Each row is a point. A path goes straight from each point to the next, and from the last back to the first. The post is the endless flat space through its rows: a point in 2 columns, a line in 3, a plane in 4, and so on, so that a path can go around it. Count how often the path circles the post. Going back the other way cancels.
(in the rows, 128 means zero)

Post:
157	134	101
118	81	141
Path:
162	133	120
158	54	148
139	77	109
113	127	73
83	136	128
138	143	149
180	75	149
153	85	91
115	102	68
161	143	69
189	84	108
180	128	150
153	124	157
190	97	130
132	38	104
133	113	103
132	64	106
191	73	132
206	109	104
120	69	103
106	118	75
112	108	139
Times around: 2

Post:
39	165	180	152	158	136	143	183	109	178	122
172	158	114	39	46	78	93	135	136	112	167
157	130	46	90	42	122	106	110	191	89	141
55	124	133	166	197	81	141	166	119	171	112
169	75	123	108	143	140	178	144	81	167	171
165	88	153	133	119	93	215	166	136	112	129
159	96	150	143	137	110	163	159	81	97	103
142	132	119	139	104	131	105	88	162	129	181
144	152	125	109	81	105	113	78	179	156	113
123	79	146	92	162	140	162	128	123	124	154
Path (23 x 11):
113	109	160	54	165	143	147	121	138	175	138
163	194	103	86	99	98	14	128	124	129	135
160	114	82	114	138	48	131	116	155	89	47
136	133	142	121	158	86	143	141	73	79	149
126	77	166	118	139	143	173	83	80	177	162
84	115	78	111	86	77	120	134	205	124	111
147	116	131	143	120	109	167	214	123	165	112
150	88	58	144	146	111	135	132	171	184	152
142	79	154	89	125	88	189	136	168	175	107
60	103	117	133	112	106	129	146	116	179	166
115	98	131	142	169	95	165	93	119	172	154
133	153	97	142	135	184	179	114	114	167	150
175	134	63	136	119	149	104	136	106	127	193
154	43	93	92	165	111	88	144	102	143	146
132	63	66	112	119	76	157	190	123	184	182
113	136	129	79	79	161	126	143	109	133	176
136	146	114	131	95	136	130	104	144	93	150
93	116	88	148	171	201	124	143	90	150	156
140	80	133	131	160	107	160	161	145	106	146
134	47	86	117	153	169	165	132	131	213	189
64	105	81	150	131	121	176	202	134	172	146
163	174	103	99	36	113	118	175	56	144	125
159	147	113	141	152	46	185	147	133	150	130
Times around: 2

Post (17 x 18):
147	180	193	144	105	135	132	162	204	50	175	106	85	43	75	175	156	165
123	136	105	94	91	147	137	139	79	130	211	7	130	137	97	122	97	169
109	124	126	148	129	106	116	112	154	127	82	130	134	185	165	116	131	93
179	168	132	80	105	79	108	175	89	114	146	85	154	116	166	162	93	110
79	157	125	86	154	125	163	66	148	164	140	116	148	123	139	119	157	115
139	154	93	71	103	153	75	175	147	149	164	70	133	105	161	125	127	157
118	145	164	123	159	136	105	98	123	154	102	141	181	219	114	136	155	105
133	157	200	139	145	83	145	175	158	127	88	131	99	115	96	151	187	165
134	153	142	124	88	121	156	81	146	131	44	146	175	170	143	153	171	121
144	146	123	144	124	94	131	75	139	179	99	191	177	216	166	158	130	132
125	122	142	87	141	165	129	170	106	110	130	75	156	89	166	168	93	168
133	148	169	155	125	114	170	164	179	124	67	155	179	135	76	134	124	111
142	141	74	60	136	106	81	152	117	104	120	58	134	100	131	144	84	174
127	120	119	100	98	121	59	154	88	122	172	42	176	61	135	134	91	165
78	149	129	90	80	172	131	114	70	160	158	80	71	88	58	141	89	151
150	102	81	99	113	150	126	124	100	149	155	69	137	103	115	175	127	109
148	187	152	170	155	131	145	202	128	50	135	142	107	49	101	124	164	158
Path:
170	143	142	100	122	87	65	135	79	164	98	88	173	185	177	100	173	150
124	110	135	90	166	113	85	219	157	131	96	91	208	125	132	38	107	162
153	166	136	103	115	91	129	196	138	105	121	104	103	102	109	137	160	121
142	187	94	113	143	47	79	144	50	135	164	67	139	131	114	157	114	119
125	165	99	128	99	113	178	138	93	156	124	95	127	15	81	141	109	139
148	166	114	94	69	69	133	130	237	184	58	158	78	158	168	123	88	176
108	88	133	133	147	111	111	98	108	122	156	121	114	114	115	148	90	205
116	130	133	105	83	155	117	114	115	150	63	93	126	155	162	89	85	157
142	179	145	137	138	114	123	182	115	130	41	112	92	93	160	130	166	178
153	128	86	140	118	164	108	128	150	107	119	155	215	125	209	238	137	106
107	108	143	99	87	107	138	125	126	156	168	57	170	134	105	130	122	133
179	124	141	89	56	104	153	111	199	141	147	107	137	142	176	140	118	151
133	164	113	102	114	118	194	94	76	206	90	118	177	132	77	119	164	120
113	146	112	116	143	114	166	116	114	164	106	86	217	139	147	120	137	127
95	143	94	107	110	156	125	86	150	107	107	55	158	169	101	131	139	164
107	165	153	123	147	133	73	153	117	123	137	71	155	104	143	108	111	136
178	151	71	109	174	81	109	185	201	127	78	114	168	138	140	63	164	152
148	154	150	118	85	56	191	140	153	103	115	97	169	100	93	130	145	124
99	177	146	119	139	129	138	175	95	100	140	125	114	166	158	116	69	106
95	145	141	96	166	150	120	161	191	197	96	89	169	133	148	145	141	153
150	140	134	74	111	111	105	89	150	200	144	78	188	162	165	141	159	136
159	117	178	41	125	127	127	116	149	152	155	94	107	96	92	187	119	120
142	174	122	109	63	122	101	113	102	124	171	129	110	112	138	163	118	115
90	153	160	139	166	136	147	169	88	154	107	105	162	173	119	103	160	173
147	170	85	68	140	106	120	118	107	157	136	20	204	164	108	153	143	144
Times around: 2

Post, 17 rows:
134	69	109	120	116	136	123	105	120	124	134	160	119	127	175	125	153	137
121	105	126	132	163	159	153	94	105	149	142	124	101	84	166	111	135	119
168	124	111	149	142	139	155	128	130	115	147	126	121	142	130	143	126	171
143	125	85	140	148	139	138	108	128	144	135	99	156	164	141	127	91	119
147	128	125	96	102	136	145	103	113	146	160	160	111	110	123	145	137	112
170	74	142	113	154	129	115	131	141	159	149	140	127	97	150	158	131	118
160	158	124	161	148	137	150	131	147	132	129	133	111	157	172	107	127	111
125	98	151	138	157	121	191	95	115	128	139	140	122	145	146	149	126	107
143	116	118	110	160	142	168	160	132	127	103	135	123	125	132	92	112	130
146	101	122	117	133	136	153	142	95	131	178	182	119	123	157	104	51	141
99	93	162	99	122	176	121	141	120	136	161	137	120	113	158	146	137	133
112	118	119	162	169	112	95	114	82	149	159	127	95	153	130	136	150	115
91	108	126	116	149	104	172	116	159	174	165	146	119	90	158	146	155	125
130	94	121	122	134	109	152	126	134	112	169	109	120	107	139	103	127	102
142	81	161	101	147	158	143	98	105	173	179	129	124	133	129	76	144	143
90	81	249	206	75	191	54	128	173	114	86	185	163	77	89	108	36	216
122	131	146	197	156	106	147	149	41	171	155	133	159	144	173	122	114	113
Path, 24 rows:
101	116	127	176	130	137	170	112	83	139	117	171	76	135	185	153	123	137
150	126	145	151	140	177	111	135	89	139	122	165	120	146	84	119	118	149
140	163	78	122	141	148	146	119	145	114	151	114	110	150	126	79	111	114
100	142	127	139	123	109	119	128	103	126	179	156	114	172	127	167	164	150
140	163	126	123	124	109	127	111	81	189	182	111	109	90	126	107	108	133
94	104	158	156	189	173	103	151	47	134	111	133	86	154	127	120	116	131
133	70	94	103	142	110	149	156	156	96	131	75	170	118	112	120	79	58
153	68	136	151	165	126	129	100	146	119	149	126	135	65	146	96	135	126
126	146	118	119	143	113	162	97	162	124	166	67	133	157	129	119	116	129
136	138	91	139	121	140	151	109	144	97	133	130	146	115	174	140	122	144
182	171	137	113	163	124	130	62	91	181	192	147	76	91	131	155	205	134
124	155	95	125	82	139	197	83	129	116	164	69	137	121	148	142	129	125
167	99	108	178	147	88	152	126	115	168	148	123	166	117	171	106	89	97
114	137	129	141	95	154	118	157	143	128	144	152	170	158	179	107	74	102
127	142	100	133	151	101	133	90	132	157	154	154	116	119	184	124	141	68
103	112	95	122	173	196	119	92	89	105	139	95	131	128	167	40	107	136
152	108	142	178	135	138	61	122	77	165	126	139	147	134	172	93	110	141
157	113	164	157	152	127	148	195	130	139	122	146	75	118	131	92	91	166
145	69	161	113	147	142	227	69	170	175	169	139	111	68	138	169	139	112
113	93	181	190	169	169	106	58	131	174	149	107	137	107	113	124	160	187
159	168	103	136	148	140	98	126	116	220	142	140	158	121	146	127	108	149
123	89	114	144	116	124	122	148	126	86	92	119	170	128	157	65	112	168
140	142	168	173	139	124	150	105	127	122	122	212	95	164	173	118	151	139
151	138	113	113	151	147	148	102	164	139	172	76	105	104	152	137	112	131
Times around: 4

Post (17 x 18):
155	125	134	60	132	162	93	147	166	150	128	170	125	157	120	92	133	106
119	96	139	113	176	90	118	81	166	136	158	47	138	70	138	133	181	116
149	169	115	118	118	109	89	126	126	115	132	110	133	190	138	104	92	85
133	165	161	130	96	135	179	195	82	169	162	150	189	35	133	140	122	79
126	178	135	118	131	132	94	151	195	124	91	138	94	150	154	153	134	145
148	119	174	128	117	121	126	126	162	80	133	164	103	147	139	122	82	112
94	124	69	178	85	133	162	164	100	161	204	173	193	82	171	128	153	129
111	134	145	158	99	88	122	144	53	178	115	176	230	7	128	161	141	126
171	144	129	123	118	122	114	162	181	129	102	99	62	146	114	65	76	138
190	145	109	86	143	109	166	116	121	124	113	113	112	157	137	130	108	144
126	134	144	147	170	96	169	143	155	157	93	179	100	153	149	104	106	101
143	130	144	126	90	139	152	47	194	177	149	107	134	123	137	161	146	137
88	137	116	93	91	126	161	17	155	128	138	124	104	78	139	76	196	131
156	152	161	147	128	143	151	140	141	125	125	144	149	181	111	99	172	150
81	104	152	106	102	94	156	173	50	184	214	149	175	78	132	148	122	156
100	94	106	120	113	112	140	67	160	137	146	123	111	109	60	170	188	98
152	122	121	149	141	175	115	126	125	161	74	103	70	146	156	140	143	79
Path (29 x 18):
112	135	79	116	139	99	137	143	111	154	180	119	111	102	181	90	150	120
124	139	173	47	165	132	79	125	129	147	172	170	156	108	94	196	175	133
129	127	147	187	151	77	147	125	194	157	92	127	75	139	158	140	33	142
131	118	147	110	165	102	142	101	164	108	223	121	150	201	66	167	140	145
117	101	76	153	185	142	121	115	147	155	121	127	143	100	154	113	136	122
91	118	116	116	96	134	88	71	140	125	125	60	134	185	108	88	166	130
182	165	110	130	119	84	190	205	97	184	109	76	151	89	219	131	77	148
120	139	191	99	115	96	99	160	199	113	220	136	114	143	131	90	156	148
157	135	159	92	146	115	184	106	174	193	91	183	76	125	107	139	139	180
58	220	151	164	121	68	120	72	157	101	109	225	188	86	234	147	139	158
93	159	56	169	164	84	164	145	152	135	154	151	189	115	155	121	163	178
142	120	147	144	148	188	88	158	170	124	77	63	109	152	160	98	128	129
148	118	145	133	148	142	157	184	126	140	120	98	121	97	169	91	151	64
164	166	108	194	54	128	168	113	105	122	122	193	170	138	152	159	119	120
125	179	142	172	115	105	189	130	140	163	148	184	138	121	163	166	137	167
133	97	134	145	125	157	151	90	106	192	118	153	98	132	134	186	117	70
110	119	120	119	134	143	72	161	198	85	148	74	79	96	174	122	59	93
87	134	109	73	159	79	196	43	127	153	169	135	131	96	125	122	166	159
108	134	96	167	139	135	156	81	122	165	102	176	139	136	145	131	187	137
143	108	113	79	203	135	130	150	125	160	167	33	153	175	118	89	136	125
138	138	95	127	44	192	96	118	157	126	52	162	163	81	123	56	179	124
139	133	134	137	93	94	102	156	146	132	101	135	123	164	120	98	129	95
178	143	138	153	148	65	166	68	101	107	153	123	129	126	166	145	118	116
164	199	70	120	78	124	115	118	115	155	147	141	165	146	121	97	116	129
184	128	187	145	125	100	173	97	132	198	154	60	196	99	57	172	97	68
99	118	147	141	160	112	193	87	152	145	141	27	122	99	175	60	133	94
165	103	145	114	102	60	178	58	134	162	69	59	88	78	115	135	112	158
216	101	118	71	134	123	67	143	115	147	61	79	143	87	130	157	84	67
94	81	127	157	120	73	147	147	185	98	130	232	91	142	106	185	159	133
Times around: 4

Post, 17 rows:
126	114	144	136	108	128	128	162	143	93	177	136	120	152	126	133	90	102
38	88	168	192	139	99	156	174	121	160	115	112	116	149	190	172	88	172
133	158	154	128	149	153	134	112	186	201	145	127	108	81	148	134	171	150
75	140	159	157	136	126	181	90	156	106	78	113	154	145	160	139	135	163
132	74	103	139	90	71	150	98	122	109	96	93	148	125	80	109	138	121
164	104	105	147	159	141	119	83	96	79	103	125	133	180	133	192	156	124
99	99	141	90	112	113	87	116	157	122	158	137	144	151	135	121	169	92
90	170	114	91	157	156	88	142	104	131	153	192	139	91	106	185	103	75
88	93	110	119	144	101	119	141	114	114	144	100	82	146	137	153	119	79
142	115	129	111	127	117	115	122	194	138	118	123	151	135	135	123	101	103
147	149	146	135	119	179	172	103	119	152	126	99	153	132	130	145	130	138
95	126	91	120	106	137	150	99	101	150	148	119	92	146	173	178	107	117
87	160	145	140	127	203	113	140	166	173	137	147	131	143	129	143	141	136
155	86	143	99	120	86	158	98	78	132	101	137	106	97	68	78	103	130
144	129	152	103	129	143	159	111	123	102	119	121	133	121	84	147	104	185
154	184	165	141	129	142	116	137	106	147	113	115	147	142	85	151	139	156
89	126	167	142	166	97	142	200	161	201	148	133	126	155	136	115	144	171
Path (28 x 18):
94	67	87	107	116	144	185	117	86	150	131	117	148	182	99	91	104	113
203	162	125	109	173	145	124	109	169	132	129	156	122	125	152	139	126	161
171	110	159	167	108	202	93	99	185	95	147	120	138	114	119	120	126	145
100	41	134	208	102	97	96	147	134	159	152	147	106	167	120	131	146	142
134	153	160	123	181	148	176	85	71	124	136	150	106	153	121	157	176	144
179	130	121	149	89	146	150	98	123	171	100	143	88	143	144	135	91	128
152	174	170	129	101	103	213	92	137	178	108	27	124	155	132	127	125	184
152	125	123	71	133	131	111	68	123	144	107	107	146	164	91	131	127	140
111	204	126	119	153	192	139	76	143	102	121	96	162	129	162	173	119	121
71	108	147	140	97	125	135	102	141	142	128	149	135	145	111	123	86	153
160	181	211	146	143	98	120	145	87	177	140	136	105	118	80	176	149	163
88	65	182	155	118	148	125	134	83	194	106	125	102	144	177	160	118	129
189	112	132	103	101	148	159	77	154	175	70	55	123	71	92	71	143	146
144	91	114	118	150	124	177	97	171	57	109	110	155	93	152	165	102	160
158	92	66	143	105	152	102	129	115	105	98	130	147	249	150	196	135	119
98	95	155	109	146	57	160	129	127	165	75	160	72	103	89	128	79	170
64	105	132	92	129	176	103	97	66	161	168	161	89	157	152	195	122	116
83	131	100	110	141	105	118	67	123	133	111	162	89	125	91	141	107	162
157	175	156	97	120	189	93	79	113	151	160	82	117	179	150	204	190	126
120	143	152	190	107	62	89	173	147	154	92	147	173	144	83	134	166	158
79	84	102	95	92	83	96	109	95	126	110	109	137	181	155	200	197	117
91	88	153	147	116	155	164	71	137	146	130	102	126	194	170	177	205	143
55	131	123	157	137	126	172	129	102	207	129	116	150	214	145	128	142	125
83	175	117	157	106	115	174	119	74	180	101	100	118	142	127	164	90	189
151	152	128	171	85	40	186	131	118	93	76	108	147	115	59	84	129	194
155	78	143	154	98	141	131	113	98	113	89	147	92	142	134	180	56	173
55	167	104	138	106	141	100	167	132	120	154	127	88	189	91	176	155	113
90	179	132	165	167	142	190	94	102	158	104	152	99	162	90	136	123	135
Times around: 1

Post, 17 rows:
152	119	185	126	105	177	131	147	157	136	91	116	158	178	138	125	153	108
129	151	125	126	184	127	161	148	92	96	138	154	93	175	177	158	81	157
113	98	122	115	126	146	105	140	148	161	108	112	114	126	168	108	138	142
84	113	172	129	132	120	166	116	84	97	127	139	67	175	113	186	146	111
143	143	111	82	162	96	172	97	162	103	117	106	148	123	162	143	126	88
155	75	178	95	109	156	172	68	156	112	95	92	153	72	106	107	119	119
108	150	117	198	174	147	178	117	104	98	137	153	110	173	149	97	106	102
143	120	134	103	112	164	120	145	107	103	68	97	96	105	75	71	159	122
138	146	174	132	113	132	145	80	181	99	164	128	210	90	107	117	94	115
155	141	130	66	76	162	128	100	114	161	86	130	98	144	162	124	145	134
139	124	94	111	95	122	159	121	147	85	84	94	84	96	115	121	130	140
182	75	129	167	140	110	111	118	174	168	113	147	115	184	129	147	135	183
165	128	132	122	90	134	126	105	97	106	141	105	131	94	158	158	142	180
190	144	94	155	137	127	136	125	141	181	112	111	140	131	158	139	85	141
156	142	114	119	166	154	133	166	142	159	77	162	98	137	196	126	128	60
139	152	164	151	156	126	153	100	120	143	111	122	71	131	151	100	105	172
105	134	122	145	162	144	203	167	74	115	219	190	100	175	155	199	153	188
Path, 24 rows:
105	125	174	155	101	186	195	116	69	144	93	110	100	160	112	103	129	131
132	93	164	130	230	131	126	120	90	145	19	87	77	128	120	102	131	122
117	165	79	138	93	149	141	145	51	119	102	118	81	116	147	89	146	109
156	103	160	118	162	131	209	87	88	85	133	102	94	118	152	139	145	135
130	154	178	149	110	187	163	84	9	132	129	149	21	200	161	159	194	121
131	95	118	184	69	149	115	86	141	183	99	121	91	138	144	143	180	170
146	110	148	149	215	151	151	138	123	103	97	131	53	104	196	110	96	159
143	126	148	156	199	121	169	76	41	13	140	111	118	142	133	165	130	73
104	73	124	171	97	163	137	132	123	145	101	133	112	116	180	167	169	143
148	139	118	76	211	129	163	175	131	96	90	124	128	88	121	91	74	95
97	136	77	86	188	106	162	125	154	80	163	157	94	151	228	89	108	169
132	114	119	126	85	153	143	150	153	167	87	129	128	103	122	70	122	163
156	139	140	150	104	138	77	185	166	167	101	116	180	203	125	111	140	148
144	93	90	165	122	109	123	112	132	224	86	86	61	115	122	41	129	129
122	120	149	87	187	190	214	114	123	77	126	123	112	91	152	75	114	107
115	116	114	165	118	156	100	150	117	79	91	122	134	137	146	148	96	117
148	106	93	101	127	132	156	95	194	69	85	108	216	43	172	100	72	89
111	156	129	155	127	126	143	155	92	180	78	122	68	115	200	115	111	102
124	117	136	191	159	153	168	109	116	158	68	108	103	105	218	117	68	107
112	100	182	172	202	130	203	89	178	179	121	88	150	162	184	77	94	165
112	94	154	121	125	136	88	153	138	134	67	102	110	148	111	102	138	145
171	127	146	77	182	126	148	134	178	95	37	59	172	129	113	13	35	77
112	171	179	127	154	76	7	146	206	142	198	128	139	172	177	108	124	181
129	118	147	85	105	132	198	53	120	150	115	114	90	131	150	96	102	171
Times around: 2

Post (17 x 18):
154	83	97	85	98	123	204	131	106	80	97	124	112	121	110	155	127	151
142	143	173	102	159	138	85	144	79	130	140	126	128	102	84	105	91	144
132	65	89	108	135	136	201	96	143	56	91	116	108	199	116	118	157	106
111	89	79	94	131	138	129	107	109	131	119	82	139	67	144	98	138	132
157	84	84	71	148	137	117	120	181	122	154	158	140	78	143	132	107	161
130	138	108	82	165	132	126	146	139	135	160	120	147	145	166	91	143	116
82	131	116	150	115	127	132	146	102	121	119	169	109	146	90	135	135	111
170	102	120	110	98	130	113	95	111	127	130	79	117	108	120	99	149	121
146	84	145	121	127	115	92	165	176	153	113	101	117	104	154	121	123	142
119	122	140	99	127	145	157	137	97	120	115	120	167	131	101	112	123	67
151	127	172	145	119	120	158	114	54	157	161	64	119	222	90	134	103	151
122	131	183	129	108	138	139	138	170	106	129	136	127	133	70	98	121	131
113	119	103	133	122	126	89	122	164	88	127	160	120	115	180	135	119	139
156	92	157	172	135	139	134	135	155	134	144	110	185	98	112	73	141	130
145	152	91	129	144	167	125	102	132	134	117	139	109	145	158	130	136	132
104	135	124	135	147	113	140	124	137	130	100	161	163	175	137	101	148	101
89	142	89	140	141	110	160	129	157	118	95	173	98	120	147	126	150	61
Path, 26 rows:
104	91	111	85	108	126	140	136	134	80	155	112	102	115	103	131	160	140
175	154	144	158	91	153	128	138	153	112	93	156	116	192	125	199	91	114
135	129	138	131	137	134	96	169	155	116	139	40	114	134	157	101	102	141
150	112	158	126	116	109	133	155	63	106	126	127	112	164	59	126	112	110
133	169	157	133	118	119	130	101	107	156	157	132	141	108	106	73	127	81
96	125	122	169	132	137	169	131	101	140	87	112	141	116	177	111	194	82
144	65	193	145	146	149	83	119	199	94	85	78	148	121	143	105	111	187
75	97	86	73	147	86	150	119	167	144	130	150	80	166	120	107	202	71
129	101	164	126	108	143	118	74	107	105	95	133	155	132	119	95	112	141
160	95	174	120	159	96	124	166	138	84	170	30	138	155	244	101	119	137
106	160	146	96	113	126	131	114	132	133	136	97	132	146	125	133	130	82
164	177	145	146	115	145	88	148	160	94	199	79	74	73	176	131	75	163
117	99	121	105	116	161	117	120	90	78	119	156	135	119	58	115	85	168
107	153	70	87	98	168	178	106	97	159	136	80	81	97	147	124	143	113
111	7	112	97	188	155	131	104	143	117	107	66	152	115	126	50	201	125
104	128	61	105	151	116	159	114	140	121	118	145	100	143	140	139	157	76
132	127	185	127	155	125	130	141	104	126	116	127	210	203	84	115	134	131
115	127	86	110	114	156	101	149	148	102	136	99	156	80	151	112	104	145
134	41	82	84	72	129	183	115	158	100	116	32	106	133	125	70	140	203
150	20	134	148	189	120	97	135	172	110	134	120	108	154	124	92	123	177
149	121	145	104	144	167	129	74	150	117	124	85	167	126	153	86	133	141
86	180	133	45	65	158	119	77	110	89	67	196	112	50	110	181	111	165
92	94	126	83	103	162	132	87	136	71	116	132	86	136	61	108	128	119
93	82	129	140	99	175	111	113	133	123	140	78	148	96	146	140	126	152
135	104	107	88	131	118	147	122	104	100	148	124	144	140	97	130	125	119
98	72	128	110	158	107	95	139	121	140	115	93	120	149	110	87	170	111
Times around: 3
